Every row gives one point. Any point is a mix of the corners, with weights that add up to 1. It lies inside the corners' shape when no weight is negative. Is each point inside? If not, which corners have a negative weight?

Corners:
(1): [ 31 -40]
(2): [-10  60]
(3): [ -3 -24]
Points:
[21  7] -> outside (3)
[-13  34] -> outside (1)
[-10  21] -> outside (1)
[ 33 -51] -> outside (2)
[ 24 -33] -> inside
[-8 17] -> outside (1)

Corners:
(1): [ 10 -47 -49 -21 -35 -18]
(2): [ 33  52 -36  50  33 -32]
(3): [ 41 -18  42 -30 -13  -2]
(4): [-11  43  -5  54  60 -43]
(5): [ 31   8 -15 -44  48 -16]
(6): [ 25  24  11 -60  -1 -46]
(7): [-53  29 -41  55 -40  10]
Points:
[ 24  19  -2  -6  29 -35] -> outside (7)
[ -3  33  -5  36  42 -34] -> inside
[ 20  -9  -1 -28   1 -16] -> outside (2)
[  8   0 -35  22   4 -12] -> outside (6)
[ -2  -1  -4  34 -22   5] -> outside (5, 6)

Corners:
(1): [-18   9   2 -16 -13  19 -13  37 -14 -15   3]
(2): [ -5 -23  21  -4  -1  15 -22   4 -20  14  42]
(3): [-14  -2   4  21   0   1 -24  -1   5 -36   3]
(4): [-24   4  12 -26  53 -17 -16  10  44 -13   1]
(5): [15  5  2 -7 51 50 -8 12  2  0  5]
(6): [-41  53  18  26 -44 -13 -14  -4  13  23  10]
(7): [  8  -6 -13 -17  15  19  11 -26  -2 -35   4]
(8): [-34  -3  60  -4  -8   6  18   3 -18 -15   0]
(9): [-28 -12  -7  46  31 -23   5  16 -19 -29  -8]
(10): [  9  -2  20  11  -4   7  18  12  -9 -17  25]
(11): [ 13   4  19   2 -39   8  -9   2   5  33 -17]
(12): [-19  -8  -3  36 -40  24  10  20   6  13   7]
Points:
[ -9  -3   7  11   0  11   1   3 -11 -13   6] -> outside (4)
[-23  16  23   9 -13   0  -2   4   1   0   8] -> inside
[-19   4   5  -6  33  22  -5  13   4  -8  10] -> outside (3, 10, 11)
[  6 -22 -15   2  26  25 -10   9  -3 -21  20] -> outside (6, 8, 11)
[-15   8  23   1  -3   3   2  -3  23  -2  -5] -> outside (1, 2, 9)
[-2 -6 11  5  1 12 -1 11  0 -7  8] -> outside (6)
[-12   9  11  -1   6   7  -9   3  -2 -10   7] -> outside (12)

Corners:
(1): [-18  12  -6  17  25  11   8  -4  -5  16 -30  -3  34   0   4  -6  27 -15]
(2): [ 20  11 -28 -22  -6   7   3  17  28   3  25 -21   7  -8  15  -5  -4   0]
(3): [-29  15 -19   1   8  -6   2 -11  16   8  -2 -20   6  14 -11   4  -2 -27]
(4): [-22  -5 -11  -2 -10  29  37   6 -11  -6   0  -9  20 -12  25  24 -18 -11]
(5): [ 23   1  15  23  -5 -32 -16  18   7  -2   2   2   2  12   3   9  14 -13]
(6): [-20 -15  10  15  -6  30  -2  21 -16 -52 -15   5  14  11   2  12  -1   6]
(7): [  2 -25   5 -21   1 -20  28  31  15   2  -3  -1   9  11  -5  41  16  23]
(8): [  0 -20  20  22  -8   4 -25  25  32   6   4 -18  41  -9   5   7   8   1]
(9): [-13  -5   8   7   0  -5  -7   9   6  15   8  24 -20  36 -18 -17  -3  22]
(10): [ -8  13  16 -24 -24 -14   7 -34   2  11 -28 -17 -14  -5 -14   4  -2   0]
(11): [ 11 -17  10  23 -42 -28   3  11  -5  27 -27  -7  -3  39 -40 -12  31 -16]
(12): [  3  -3  15 -11 -22 -22  25  18  10 -16  -4 -22   5 -19 -18   3 -21 -11]
(13): [ 15 -28   0  30   2   3  -5   6  13  14 -30  19  16  40 -54  22 -10  -9]
(14): [-16  -7  20  -9  12  13   7  14  21  -8 -18  12  11  27  -5  10  -2 -24]
(15): [-14 -19 -12  25   9  29  19   5  12  -4  -7 -29 -25  12   5  -9  13   7]
(16): [-30  11 -12  15 -24  23  13 -15  18 -27 -13  19 -22  -5   0 -13  12  -9]
(17): [  4 -14  -8 -24 -14  10  57 -22   8 -17  20  -2   5   6  -3   1  10  10]
(18): [-14   3   5  14  -1  60 -20  30 -13 -24  15  -2  13 -34   1  26  -3 -14]
(19): [-15 -31  -2 -13 -12  -8 -16   5  -8  -5 -21   3 -33 -17 -11   0   1  -5]
Points:
[ -5  -6   1   5 -10   7   3   9  14  -5  -2  -5   8   1  -2   3   6  -2] -> inside
[-13  -9   7   8  -4   6   6   5   6  -5  -9   2   0  11  -9   5   5  -3] -> outside (2)
[-14  -9   8   4   2   6  10   5   5  -7 -12   0   6   1  -5  14   3   0] -> outside (2, 11)
[ -6  -9   0  11  -6   8   1   4   6   2 -11  -1   2  14  -8   4  10  -4] -> outside (12)
[ -6  -8   2   9  -3   2   2   7   7   5  -8   2   4  15 -14   4   3  -2] -> inside
[ -1  -7   4   2 -15  -7   4   2  19   4  -6  -4 -13  11 -17  -1   9  -3] -> outside (1, 4, 6)

Corners:
(1): [ 27  51 -33  22  -6 -10   5  -8  13  -8 -11 -17 -15 -25  -2   2  13   1
  -6  24]
(2): [ -8  13 -60  16 -13  15  17  12  20  -9  17 -13   3   0  -1   3  15   9
   1 -25]
(3): [-23  -9  19  -6 -11  25 -20 -24 -17  30 -13  16   5  18  28 -27   6  11
   6   9]
(4): [ 15   7 -47   0  -1  -9  15 -16  19 -13 -15 -38 -19 -31  36 -26  14 -13
  20  34]
(5): [  0 -10  31  -8  -9  22  14 -27 -42  24   5   3  -6  34 -10 -14 -30   7
 -20 -25]
(6): [ -2 -11  33  -7 -13  28 -17 -18  -4  -6  23  25  34  15   1  -8 -16  -3
  -1  20]
(7): [  2  -6  -6  -5 -19  33   2 -11 -23  20 -10  16 -27  -5  -6  -9 -14   0
  10   2]
(8): [ 25 -11  12 -21  15 -19 -31  14 -15   8 -13  -9  13  -1   7  42  12  13
  -5 -15]
(9): [ 33 -17  44 -18  18 -13 -10 -11 -10   9   6  12   9 -29  30 -26   5  28
  31  -4]
(10): [-21  12  -2  -4   8  13   7  21  -1  14  22  17  -1   7  -1  26  -6 -19
 -23 -28]
(11): [ -1 -26   5  -7   5  -2 -12  -2 -34   4 -12   6  16 -24  37 -11  -4  18
  18  17]
(12): [ -2 -24   9 -20  -3   7  22 -18  10   8   1   5  11 -12 -12 -17  -2  11
  15  22]
(13): [-12   4   3  32 -38   9 -10  -3   5  25  26  -6 -28   9 -32  24 -22   8
 -30 -14]
(14): [ 11  -1   2 -38  25 -11 -25  25   3   9  20 -17  15 -21  -7  -1  37  17
 -25 -10]
(15): [ 35  12 -38  32  -6  -6  36  21  21   2 -14   3 -14 -17 -16 -26  23 -19
  -9  13]
(16): [-12  14 -20  -5   4 -11   6  18  29   8  -5 -28 -14   2  -8  -3 -26  15
 -18 -14]
(17): [-26 -18   5  -4 -34  -6  -6 -34 -25   2  17  26 -24  36 -37  17 -38   5
 -16  -9]
(18): [  6 -11  20   1  -3  -1  -9  11 -17  36  16   5 -11   9  14 -10   6  14
  28  29]
(19): [-16  19 -11  14 -24   9 -19 -20 -11  38  16   3 -10  34 -58   8 -29 -31
 -29 -36]
(20): [  1  12 -20   4 -45  -9  19  22  14  -1  -1 -12 -12 -15   1 -12   5  -8
   1  -1]
(21): [  9   8 -16  11  11  -4  15  24  12 -31 -23 -13  -9 -28  -1 -17  16 -18
  26  27]
Points:
[ 4 -1  2 -2 -4 -1 -2  2 -5 11  2  1 -4 -6 -2 -2 -1  7 -1 -5] -> outside (4, 6)
[ -3   6  -5   5 -14   6  -4  -4  -2  14   8   2  -4   7 -17  -1  -9  -8
 -10  -8] -> inside
[  3 -13  -5   0  -4   6   8 -11   0   3   3  -3  -5  -7  -3 -23  -9   4
   9  13] -> outside (1, 3, 8, 10, 20)
[  5  -7  -2   2 -10   1  -3   3  -9   6   8   3  -4  -2  -3   3  -4  -1
  -2  -5] -> outside (1, 3, 12, 16)
[  4   1  -4   1  -8   4  11  -4  -8   7  -1   0  -6   5  -4  -7 -13  -3
  -1  -4] -> outside (3, 13, 14)
[ 17   9 -13   5  -1   0   8   8   7   2  -6  -5  -6 -14  -6  -3  15  -6
  -4  -6] -> outside (6, 11, 16, 17, 18)

Corners:
(1): [  6  28   8  -4 -10  -7  14   1  17 -11  28 -17  12 -23 -17  28  -2   8
   8 -10]
(2): [ -7   1 -10 -17 -13   6 -13  -1   1  20 -14   8  29 -32  -3   2   7   5
  -8  11]
(3): [-14  21  -5  27  13 -13  -1  -1   8   6  11  -7  14   3 -20 -12  17   3
   6 -13]
(4): [ -1  15 -31   7 -17  17   5  13  26 -28  10 -30  -2 -18 -17   9   8  14
  -2 -13]
(5): [-23  10 -26  12 -25  11  44  29  18  38   0  -3   9   9   2   5  -1   4
  19 -10]
(6): [ 13 -24  -3  26   4   3  -1   8 -16  34 -24  21  -2   4  20 -14 -10 -16
  -4  27]
(7): [-29   2 -30  -9 -25 -18  36  12  18  -2   1  -7  -8 -13   6  -7   2 -10
  -1  -6]
(8): [ -9  18   3  -5   4   5  15 -20   1   8  -6  10   1 -15  -5   8  -4  13
   4 -13]
(9): [ 22  -9   3  38   3 -23  16 -10 -33   4 -37  25  20 -18  26 -21 -18  -7
 -19  18]
(10): [ 14  28 -19   1  -1   8  24  21  16 -20  14  15  -5 -23  -7  24   4   1
   4 -29]
(11): [  2  -1  13  11   4  16  -3 -16 -36  21 -11 -27  30 -50  -4  -4   6 -13
   8  12]
(12): [ 28  -1 -34  21  33 -37   8 -18 -44   3 -35  34  11   8  -2 -16   0 -36
  -1  31]
(13): [ 17 -11  13  23  60 -21  -1  -2 -36  45  -7 -19  54   2   0  13  -9   5
  18   2]
(14): [-26  11  11   5 -27   2  28  37  26  -2 -16 -10 -10  -8   3   0  11  11
  -1   0]
(15): [-24  20 -10  -4 -14  15  18  16   4 -14  30  -5  -5 -11  -2  -8   1  18
  22  -1]
(16): [ 10 -19  -4  26 -10 -33  13  14 -14  51 -49  17   1   8  17 -28 -10  -9
  24   4]
(17): [-16 -30 -39  13 -42 -14  26  14   0 -17  -1  16  11  17  24  -5   1 -18
  14   9]
(18): [ -7  34  -1 -17 -15   3   6  11  15 -21  14   1  -7   1 -12   5 -20  -2
  -9 -31]
(19): [  0   0   5 -10  -7  -4  23  11 -11  -3  20 -17   7   0   0   2  11  17
  -4 -12]
(20): [-25  24 -19   1 -10  -6   6   4   3 -12  20 -13   4 -22 -20  23   7  14
  -3 -17]
(21): [ 20  -3  18  20  27  -8   6  -3 -17  18  -2   7  19  -3 -29  -7 -21   5
  11  -2]
Points:
[ -6  13  -9  11 -14   3   7   8   7  -5  -5   2   8 -17  -8   3   3  -4
  -6   1] -> outside (7, 8, 13, 15, 16, 19)
[-3  6 -7  2 -1 -5 13  3 -5  7  6  2  9 -6 -3  5 -1  1  7 -5] -> outside (4, 9, 14)
[-10   7  -9   7 -12  -2  20  14   5   3   0  -1   5  -6  -1   2   1   3
   5  -5] -> inside
[ -2  -4  -9  22   1   3  13  19 -10  14   0 -13   9  -2  -6  -4   9   4
  18   3] -> outside (1, 2, 7, 8, 9, 18)
[ -7  10   0   7  -1   1  14   8   0  11   2  -8   8 -16  -3   0   2  10
   6  -4] -> outside (12, 17, 18)
[ 14  -2  -6  15   8 -15  18  -5 -21  11 -10   3  17 -13  -5   1  -8  -2
   8  -2] -> outside (2, 3, 6, 14, 15, 18)
[ -3  10  -3   5  -5   2  10   8   2   7   1  -5   8 -15  -4   2  -2   6
   2  -6] -> outside (12, 17)
[  0  -3  -3  15  -7 -11  20  17   0  14  -7   9   8   1  11  -9  -7  -1
   4   0] -> outside (4, 8, 11, 12, 20)

Corners:
(1): [ -6   5 -11  38   2 -21   1  18   8 -11  -3 -36 -34  23  -4 -33  21 -19
   7  34]
(2): [ 17 -13  -4 -17  33  -5   1 -15   1  -2  22 -30  20 -18   0   4 -40  35
  18 -18]
(3): [ 16  20  16  24 -10  12  20  41  12 -21   4 -14 -22   6 -21   1  14 -19
 -11  60]
(4): [ -3 -11  12 -13  21  -5 -20 -39 -11   5  17 -11 -11 -27 -10  -3 -21  25
   7 -26]
(5): [ 22   2 -13   7 -18  -1 -26  -7  16  19 -10 -19   5 -13  -9  14  -1 -18
  24  -1]
(6): [ 15 -13  31 -24  53  29  -5   8  13   7  -8  -9  -2 -25   6  13  -6  42
  -6  25]
(7): [-20 -19   9 -18  17  -4   1 -23   1  18   4 -25   0 -31  12   7 -24  26
  28 -26]
(8): [ 23  13  11  27 -22 -22 -21   1  24  -6  -4  -2  20  12  10  -9  13  -7
  17 -13]
(9): [-10   9 -11  10  -3   3  -2  25  -5 -24   1 -23   6   3 -27  -6  -2 -12
 -21  26]
(10): [-17  17   3  24 -16   3  -8  14 -29  -8  14 -19  -9   6 -30 -33 -17 -11
   7  48]
(11): [ -8  -1  -5  -7  -3 -31 -16 -19  12   9  17 -11  17 -23  12  10 -36  34
   8  -2]
(12): [ -2  -7  20   0  -1  20 -10  13   5 -15  11   8   4  12  -4  14  -1  13
   2  26]
(13): [ 26  25   0  -9 -21 -11  -8  -2  -8   9   3 -26  16  -3  34  20 -25  18
  10  -3]
(14): [ -8   6  19 -20  38  20  -9  23  18   9  34   0   0 -13  22  -5  -2  42
   5 -11]
(15): [ -9  22 -20  14 -20  -6   6  17   0 -17   4  -1  -9   5  -2 -43 -15  12
   8  20]
(16): [10 -4 18  4 36 20  4 17 19 18  5 -8  1 11 -6 11 23 17  2 -1]
(17): [  1 -18   4 -15   3   9 -10 -26  27  21   6 -42   9  -9  -3   5 -21  22
  -3 -17]
(18): [ -6  22   7  -8  -3   4  -8  14   9 -16 -10  -8  -4  18 -19  -4   5 -21
   4  24]
(19): [ 13   9  18  19  -8  11  -6  36   9   1  -2  13   0  40   9 -20  13 -31
 -26  24]
(20): [  4  22 -17   5  -8 -11 -12 -28   8  10  12 -13  27  -9  31   6 -10  11
   7  -5]
(21): [ -1  -8  -4 -45   3  -1 -10 -27  -2   8  31  -3  17 -18   5 -10 -12  32
  11  -4]
Points:
[  2   4   1  -3   6   4  -6   0   4   0   9 -19   1  -6  -5   0 -10  13
   3  11] -> outside (7, 8, 19)
[  3   4   0  -6   8  -2  -5  -4   6   1   8 -18   3 -11   1  -4 -12  18
   9   3] -> outside (12, 19)
[  1   9   7  -3   3   0  -5   3   1  -4  11  -5   7  -2   4  -3 -10  13
   2   7] -> outside (1, 5, 17)
[  2   1   6  -1   6   2  -6   4   7   0   6 -15   0  -2  -4  -3  -5   9
   4   7] -> outside (20)
[  0   2   4  -4  13   0  -5   4   1   2   7 -17   0  -7  -2   0  -8   8
   2  13] -> outside (8, 12, 15, 17)
[  5   0   9  -6   9   3  -6  -5   6  -2   8 -18   5  -6  -4   6 -10  18
   1  14] -> outside (5, 7, 14, 15, 19)
[  2   7   2   2   3  -2  -6   4   4  -2   6 -12   1  -1   1  -5  -5   6
   6  11] -> outside (17)
[  4   4   5   5   2   0  -7   5   6   0   8 -11   3   0   1  -4  -5   8
   2  10] -> outside (18)

Corners:
(1): [-12  14 -17 -27  21  -8 -10  19  45 -25 -29 -11   9  24   4 -37 -21 -15
   3 -34]
(2): [ 11 -15  18   7  13 -22 -10   7   7 -35   0 -14 -18 -16   0 -16 -26  -3
  17   3]
(3): [  1 -16  -1  -3   7 -37  18   9   0  10 -10  -6   6  -9 -20  12  14   5
 -10  -6]
(4): [  4   9 -13  26 -37  13 -38 -47 -11   3   9  -3 -36 -12 -50  33 -28  13
  -8   6]
(5): [ 17 -41   2 -24 -14  21  -3   5  19  -7 -17  42  15 -35  -7 -13 -14 -21
   8  22]
(6): [-22   7   2  -5 -14 -30  17  15 -29 -60 -28 -12 -23  -8  52   6 -46   4
  -6 -38]
(7): [  2 -23   7 -13 -10  23 -23 -16  56  14  -7 -25 -31 -11  -8  15   6  27
  -2  -7]
(8): [ -4   8  -1 -19  27 -27  -7  42 -31  -7  -7   6   6  -3   3 -23   3 -23
 -39  10]
(9): [-23 -18  30  -1  -2 -16 -27  -5 -13   4  10  40 -13 -19   4   5   2 -12
 -23   0]
(10): [ -5  32   2  20  -3  25   1 -19   9  -3  14  23   4   5  -4   3  -4 -10
 -25 -15]
(11): [ 17 -19 -14   5   0 -23 -35  -4  36  -2  46  13 -33  22 -14   4  25  18
   0 -13]
(12): [-21  -3  -2  17 -26   6  -8  12  23  20 -45  -7  -6 -17   7  -5  -3  11
  21 -23]
(13): [-13  -5 -10   5  -7 -18 -42  16  19 -42  -6   0 -27  45   0   8  26  -6
 -16   4]
(14): [-35  -2   1  18  29 -31   5  35 -39  24 -48  33  42   6   6   7 -32 -10
 -29 -18]
(15): [ 47 -10   6 -39 -11  35  -3  11   0  33  -6  23   8  26  -5 -13   2 -50
  25 -14]
(16): [ -7  -3  13 -17   1  -3   0  40   6  10  18 -39  36  39  19  -5  -1 -29
 -13   2]
(17): [ -5 -13 -25  13   1  31  -8 -19   1   3  -7   2   3   1  29   7   0 -22
 -10  -7]
(18): [ -2  -6   9  -8 -28  20   6 -13 -22 -30 -16  40  12  46  29 -21   4  -6
  11   4]
(19): [-20 -25  13 -16  16   9  -1  17  -4  14  -2  -3  11 -12 -33   7  -9   4
  -4 -30]
(20): [-23  -2  -8  -3   8 -34  11  31  21  -1  17   3 -38 -10 -15 -12  -5 -34
  -7  18]
(21): [-10  13  -3 -47  48  18  15  23  29  45  10 -21  38  -9  12  14 -12 -44
  19  -8]
Points:
[ -2  10  -3 -13   8 -21 -14  17  32  -5   9 -21 -22  10  -6  -4   0 -11
  -1 -13] -> outside (5, 14, 17, 18, 19)
[ -2 -21   9 -25   6  -5  -9  22  22   0 -16  -4  12  16   6  -6   0  -2
   9 -20] -> outside (4, 8, 10, 17, 20)
[ -5   0  -2  -3   3   1  -7   4  10   0  -3   4  -3   1  -3  -1  -9 -12
  -5  -7] -> inside
[ -5  -4   1 -10  12  19 -14  -1  25  29  -9   7  -6 -28 -21  -2 -16 -15
  -4  -8] -> outside (3, 6, 11, 13, 16, 18)
[ -8  -4   1  -7   7  -2  -6   9  -1  -3 -10   6   5   4   1   1 -11 -15
  -9  -6] -> outside (11, 12)
[ -5  -3   0  -4   5   6 -10   7  18  11  -5  -2   0  -3  -8   2  -1 -13
  -7  -5] -> outside (6, 11, 18)
[ -2  -7  -3  -9   8 -16  -9  16  -1  -8  -1   7   2  12  10  -5  -4 -20
  -6   1] -> outside (7, 10, 12, 19)
[ -3  -9  -1 -10   2   0  -7  10   8   6  -5   2   0   2  -1   0  -5 -12
   2  -8] -> outside (10)
[ -5  -1   0  -2  -6   1  -5   5  -1  -9  -3   6  -5   5  15   1  -9 -13
  -5  -5] -> outside (1, 3, 19)
